Each row is a point. The window is the flat piece filled in between its corners: a triangle in 3 columns, a solid with four corners in 4, and so on. A path goes straight from each point to the next, and from the last back to the first. After which points does the path pass through the window?
In the rows, zero is written as 128.

Window (4 x 4)
[[ 75 116 155  75]
 [ 97 142  95 103]
 [140 178 112 161]
 [144 131 123 154]]
Path:
(1): [117 128 141  84]
(2): [125 147 129 118]
(3): [ 62 140 131 133]
(4): [ 58 127 124 107]
(5): [ 93 139 151  68]
(6): [128 122 122 114]
(7): [ 97 115 127 131]
(8): [ 68 137 109 145]
(9): [119 144 101 102]
(10): [114 133 107  89]
(11): [ 79 130 111 118]
(12): [ 69 131 143 106]
Through the window after points: 2, 8, 12

Window (6 x 6)
[[136 159 120 160 157 177]
 [ 96 119 162 177 119 170]
 [222 124 113 111  66  98]
 [104 105 175 125 197 163]
 [103  99 125 161 147 140]
 [ 92 111 132 100 116 163]]
Path:
(1): [164 119 121 133 115 164]
(2): [143 177 153 127 119 102]
(3): [114 162 145  98 138 108]
(4): [180  87 123 117 113 149]
(5): [166  86 135 123 142 163]
(6): [119 151 162 123 137 110]
(7): [153 142 125 132 118 116]
(8): [169 108 122 139 116 157]
(9): [159  73 122 173 120 181]
(10): [114 126 134 143 132 127]
(11): [ 82 119 145 111 120 112]
(12): [122  80 134 126 137 188]
(13): [164  98 125 130 140 189]
(14): [131 138 137 116 160 127]
(15): [122 151 153 138 119  87]
(16): [174 112 124 132 108 150]
Through the window after points: 5, 7, 9, 15

Window (8 x 8)
[[117 117 106  71 174 134 174 200]
 [119 134 126 116 151 107 112 162]
 [157 146  68 194 126 166 162  88]
 [ 96 147 175 105  69 117 158 115]
 [165 160 175  71 142 131 177 135]
 [165 100  74 141 124 166  82  85]
 [108 130 127 106 152 172  92 148]
 [115 113 200 121 111 125 158 111]]
Path:
(1): [103 143 149 101 128 112 136 113]
(2): [142 124 144 136  87 154 140 185]
(3): [171 141 129 126 109 141 135 146]
(4): [109 131 100 124 179 147 155  72]
(5): [ 93 125 160 102 132 128 168  81]
(6): [122 129 173 119  96 129 142 133]
(7): [169 132 122 152 120 155 145 163]
(8): [120 121  98 112 198 133 112 109]
(9): [126 143 140 114 137 130 138  87]
(10): [164 134 170 134  89 152 141 141]
(11): [137 137 125 155  94 179 136 161]
(12): [119 137 127 122 127 129 147  94]
(13): [113 128 120  88 157 121 137 108]
(14): [146 121 119 131 113 149 126 164]
(15): [131 134 138 109 135 135 151 181]
(16): [ 89 140 141  73 177 130 165 135]
Through the window after points: 1, 3, 5, 11, 13

Window (9 x 9)
[[ 78 123 165 129  70 129 144 178 105]
 [109  77 127 160 113 127 109  81 120]
 [129  94  89 125 103 116 113 171 110]
 [224 147 102 130 148 177 127 161 129]
 [177 180  80 144 166 151 121 156 129]
 [121  95 114 124 108 110 163  80 126]
 [202 166 122 179 125 124 151 169 144]
 [112  89 159 119 125  88 122  97 147]
 [ 86  87 137 144 120 137 160 197 118]]
Path:
(1): [102 123  92 122 103 152 154 172 176]
(2): [158 123 144 139 123 107 128 166  86]
(3): [140  94 135 135 123 100 134 156  74]
(4): [131 115  87 133  99 132 120 160 143]
(5): [127 111 133 153  99 142 138 134 160]
(6): [124 113 147 149 127 124 138 127 112]
(7): [175 131 125 148 126 118 132 122 105]
(8): [119 142 106 119 114 158 118 132 177]
Through the window after points: 3

Window (11 x 11)
[[152 126 131  89 134 166  80 138 165  95 193]
 [153 174 137 134 130  97 128 113 136  87 102]
 [146 121 152 146 117 136 152 150 164  97 147]
 [108  92  81 173 129 128 136  97 143  30  64]
 [167 158 124 163 117 110  97  81 151 116 131]
 [143 101 103 125 199 133  98 105  74 148 146]
 [159 107 142 156 191 126  99 175 119 115 127]
 [129 212 123 163 106 130 109 104 148 108 124]
 [145 114 129 139 101 111  96 137 102 102 163]
 [181 121 106 108 118 152 106 161 141 123 153]
 [ 95  75  81  99  78 103  86 106 195 143  68]]
Path:
(1): [135 128  84 123 140 104 114 125 151 123 145]
(2): [141 111 135 126 111 147  87 119 127 115 115]
(3): [151 139 150 146 124 145 103 112 107 119 101]
(4): [138 118  97 151 151 102 124 131 144 107 139]
(5): [121 110  69 133 127 108 103 131 182 112 136]
(6): [157 101 150  90  78 150  98 125 131 140  84]
(7): [144 129 148 140 125 161  81  87 111 128 101]
(8): [136 125 100 138 131 115 118 129 141  95 130]
Through the window after points: 1, 5, 7

Window (11 x 11)
[[112 153 181  92 158  54  83  99 136 167 109]
 [106 185 119 161  56 117 134 182 153  81 167]
 [ 90 115 120 160  98 125 150 143 134  73 128]
 [138 126 173 135 122 109 135 159 146 176 138]
 [146 105 142 134 147 139  79 115 167  79 110]
 [163 107 104  90  77  85 138  68 215 211 156]
 [107 170  79 139 111 110 124 115  59 152 141]
 [154 138 167 150  94 134 109  87 159 106  95]
 [194  60  93  95 106 117 161 128 188  85  91]
 [ 95 125 110  71 109 170 167 160  90 137 108]
 [138 147 113 111 135 118 161 107 175 133 125]]
Path:
(1): [122 132 158 123 120 119 146 138 123 126 161]
(2): [135 130 148 106 113 119 146 107 131 118 152]
(3): [ 99 134 108 124 121 119 135 146 146 129  93]
(4): [117 125  96 139 106 128 127 135 144 153  82]
(5): [130 126 126 126 103 131 146 128 137 106 155]
(6): [148  98 126 110 105 118 140 102 127  80 171]
(7): [140 146  83 137  91 136 143 152 187 159  75]
(8): [107 129 102 125 106 135 133 145 136 135 107]
(9): [118 134 130  98 117 136 148 128  93 120 136]
(10): [136 132 114 115 131 129 143  98  81 128 169]
(11): [107 166  86 141 100 103 118 129  97 150 115]
(12): [119 115  88 143  99 124 136 139 160 124 105]
(13): [129 114 141 123  86 143 168 118 134  87 167]
(14): [165 115 157 103 118  89 117 106 144 122 178]
(15): [104 146 118 165 107 101 120 113 166 129  81]
(16): [133 118 128 148 101 108 121 149 178 166  82]
Through the window after points: 2, 8, 10, 16

Window (12 x 12)
[[133 113 140  97 150 149  55 165 156 123 154  71]
 [141 153 130 100 117 106 199 137 114 100  96 110]
 [187 126 120 143 105 138 168 139 153 134  72 167]
 [130 132 162  56 168 125  43 205 107  79 168 116]
 [138 116 132 139 159 158 182 133 110 131  67 147]
 [116 118 170 124  91 115 176 160  98 130 106 135]
 [191 160 140 190 140 176 111 103 124 126 111 138]
 [162 103 131 143 177 134  82 130 150 111 187 132]
 [129 125 106 134 111 107 131 115 105 119  76 142]
 [138 142 110 189 127 167 145 143 150  93 105 149]
 [118 177 133 136 136 119 170 144 132 155  89 161]
 [162 120 112 135 160 124  89 194 108 126 155  97]]
Path:
(1): [144 131 113 136 126 156 127 136 120 135 135 152]
(2): [145 114 147 147 160 119 100 144 140 115 104 122]
(3): [157 146 141 144 136 122 149 141 135 115  89 129]
(4): [137 131  98 131  94 172 117 144 123 132 171 157]
(5): [117 110 101 113 105 175 118 159 122 115 154 128]
(6): [186 145 160 134 194 102  82 152 150 124 100  95]
(7): [147 139 162 148 139  95 142 164 142 105  80 141]
(8): [147 116 111  96 101 177 146 139 101 146 139 142]
(9): [123 129 107 121 142 163 122 113 122 125 166 145]
(10): [182 142 178 163 149  93 121 186 139 119  77 123]
(11): [162  97 139 163 163 121 120 148 136  68  90 107]
(12): [138 136 123 112 123 153 119 143 109 143 148 144]
Through the window after points: 7, 9

Window (14 x 14)
[[127  90 175 105  96 143 122 162  97 135  55 114 105  84]
 [ 67 107 122 130 110 135 135 125 193 105 102 156 165 162]
 [126 171  82 122  80 110 116 152 107 157  89 101 120 143]
 [170 172 104 144  85 139 136 139 144 113  94  80 120 169]
 [ 71  94 165  78  85 102 155 127 137 106 137 122 165 144]
 [131  89 149  86 118 139 142  82 118 181  98 147 128 137]
 [131 182  92  91 108 149  88 122 147 130 118 147 133 178]
 [117 151  52 113 114 124 116 114 141  99 175 162 101 113]
 [153 154 120 111 135  57 100 128  62 117 138 196 162 123]
 [129 145 111 124 137  85 110 156 128 137 161 129 109 121]
 [165 135  94 128 133 101  87 146  88  82  93  65 117 156]
 [160 114 101 150 123 171  76 132 150 157 112 116 180  80]
 [109 124 150 123 121 118 116  94 147 124 101 113 136  94]
 [126 130 153 159  82 111  93 146  76 120  92  77  91 169]]
Path:
(1): [ 95 126 121 141 123 161 123 151  93 122  99 113 132 122]
(2): [147 134 125 107  95 116 108 136 132 128 100 124 123 144]
(3): [112 117 121 123 109  99  88 124 173 121  86 129 140 138]
(4): [119 180  81 130 108 161 168 167  76 109 179 122 120 129]
(5): [109 146 156 140 173 166 132 127 126  97 110  93 134 128]
(6): [106 111 106 108  73  94 112 123 157 128 107 150 146 146]
(7): [146 103 179 103  90  77 101 125 151 113  86 138 136 170]
(8): [ 96 112 110  98 124 162 154  97 107 168 126 128 135 110]
(9): [ 96 142 136 169 138 189 138 167 103 131  80  93 109 139]
(10): [164 119 111  91  95  93  89 107 132 135 128 126 154 110]
(11): [161 125  88 115  96  86  74 135 166 119 123 104 127 117]
(12): [118 146 114 128 137 140 134 130  62  98 103 108 112 160]
(13): [120 140 132 111 137 156 149 118 119 144 119 130 115 141]
(14): [145  90 133  95  84  92  95 104 121 152  86 145 149 130]
(15): [196 137  92 119  59 101  94 159 128 124  90 132 100  99]
(16): [ 78 143 132 136 164 148 123 109 115 138 117 107 157 161]
Through the window after points: 5, 7, 11, 13
